Each wall is flat, endless, passes through zero and stands at right angles to its row. A trip goes straight from one point to another. Which walls does it cross, in order?
In the rows, zero is written as 128.

Walls:
(1): [117 159]
(2): [133 167]
(3): [113 154]
(4): [151  69]
(5): [128 114]
(6): [165 132]
(7): [112 169]
Trips:
[81 94] to [112  94] => none
[108  81] to [90 94] => none
[103 125] to [149 165] => 5, 2, 6

Walls:
(1): [134 176 110 111 133 125 150  78 119 138 182]
(2): [150 146 115  98 124 110 105 159 133 178 152]
(3): [ 82  89 171  71 109  46 136 164  88 135 132]
(4): [ 81 108 131 147 143 173 111 130 139 124 185]
(5): [ 55 101 158  92 150 127 124 137 129 160  81]
(6): [142 117 116 121 193 187 118 118 107  95 182]
Trips:
[146 107 107 117 114 176  43 173 175 104 136] to [127 124  93 168 158 135 127 140 153 120 127] => 2
[115 161 145 152 123 144 184 111  97  97  83] to [163 121 182  85 124 162  77 161 150  98 125] => 1, 6, 2, 3, 4
[ 78 178  80  94  82 152 132  55 130 113 100] to [ 97  69  73  84 215 112  83 108  99 107  48] => 6, 1, 3
[ 80 140 155 153  98 170  89 100  73 118  94] to [ 68  78 176 119 134 147 104 158  97 137 170] => 3, 6
[ 77 103 126  97 146 142 159 144  66 108 115] to [ 84 109 161  91 144 113 145 112 100  89 116] => none
[147 141 173 143 125 150 168  93 170 129 116] to [166 153 124 157  57 125 160 126 113 129  58] => 1
